Each row of a before or after table is a point. The points were changed in one or more steps. Then noise was added and the rows were shuffled. The steps act on columns, c1 being the first. Write out the steps. A step turns or swaps two columns, mirrors them in a line or flattens them onto one, adds a multiple of one to another, or multiplies or shifts one. Angles are multiples of 10 degrees, from the lower column toward the higher: turns from -170 to 170, lines from 10 to 170 but not 90. Use the fewest steps. Two steps may share a column if one is a turn and the other turns, adds or multiplies; they go together, in the order done. Otherwise the lowest column goes first.
In the rows, zero is written as 128.

Before (10 x 3):
[[136 123  94]
 [184 157 155]
 [ 68 112 177]
 [ 95  66  80]
 [ 71 112 156]
 [157  90  84]
 [144  52  39]
 [165 182  86]
 [169 122 107]
 [ 91 128 153]]
After:
[[100  43  79]
 [ 72  92 157]
 [142  32  40]
 [158  70  81]
 [ 69  94 176]
 [162 162  82]
 [ 93 109 151]
 [135 100  95]
 [171  99 112]
 [187 137 160]]
Steps: shift c2 by -20

Before, 11 rows:
[[149 106  94 100]
 [ 85 139 178  45]
 [120 140 136 181]
 [ 83 133 193 157]
 [ 69 126 171 178]
 [153 126  57 168]
 [115 106  74 127]
 [138  71  73 144]
 [160  99 176 131]
 [141  17 180 152]
 [148 109 144  55]]
After:
[[ 65  31 175  94]
 [129 143 177 146]
 [101 164  81  42]
 [129 102  71  76]
 [129  87 156  92]
 [128  98  90 141]
 [146 109 127 207]
 [105 122  99 173]
 [ 81 166 195 115]
 [101 166 183  86]
 [100  76 114 183]]
Steps: turn c1 and c2 by -40 degrees; turn c3 and c4 by -60 degrees

Before:
[[116 147  98 125 172  87]
 [ 90 137 126 121 167 132]
 [141 144 103 129 104 133]
 [151 144  98 129 170 142]
 [ 84 142 106 127 151 147]
 [149  66 105 123 125 139]
 [150  90 249 178  62 123]
 [110 135 116 123 171 110]
 [143 135 107 146 155 146]
 [ 44 139 118 163  89 155]
 [143 133 161 230 132 139]
 [151 133 119 175 160 157]
 [141 129 152 120 165 128]]
After (13 x 6):
[[156 138 115 111  91 124]
 [165 123 154 129 120 119]
 [176 154  97 142 129 130]
 [115 152 101 134 153 130]
 [137  71 105 138 147 124]
 [139 124 162 139 142 229]
 [128 148 107 149  78 127]
 [157 141 106 145 127 145]
 [143 138 125 133  76 121]
 [160 156  99  87  96 125]
 [ 51 143 118 156  75 165]
 [168 135 119 159 134 175]
 [ 82  54 248 125 179 178]]
Steps: mirror c1 and c5 in the line at 30 degrees; add -0.3 times c3 to c2; swap c4 and c6

Before, 12 rows:
[[198 117 100  95 153 113 137 117]
 [200 138 122  87  90  68 143  93]
 [181 144 164 128 113 161 124 120]
 [171 124 151 109 101 119 128 136]
 [126 148 139  85 149  50 157 166]
 [181 124 128  94 109 151 249 125]
 [191 133  98  98 109 167 134 172]
 [158  93 126 104 119 126 134 129]
 [106 142 113 109 122 166 143 107]
 [ 84 123 118 118 115 159 126 129]
 [ 74 138 115 220 133  74 200  92]
 [177 121  98 115 125 114 123 105]]
After (12 x 8):
[[110 122 118 124 115 160 124 131]
 [147 118  99 120 125 113 122 105]
 [146 122 154 123 102 121 131 138]
 [139  95 125 118 123 127 133 130]
 [156 137 124 112  89  66 142  93]
 [150 122 126 111 108 152 250 129]
 [117 143 111 121 123 166 143 105]
 [157 116  99 110 153 113 137 118]
 [102 137 114 164 131  75 200  91]
 [152 132  98 116 110 167 133 170]
 [152 145 166 129 113 162 126 124]
 [123 150 140 109 148  50 156 168]]
Steps: multiply c1 by 0.4; multiply c4 by 0.4
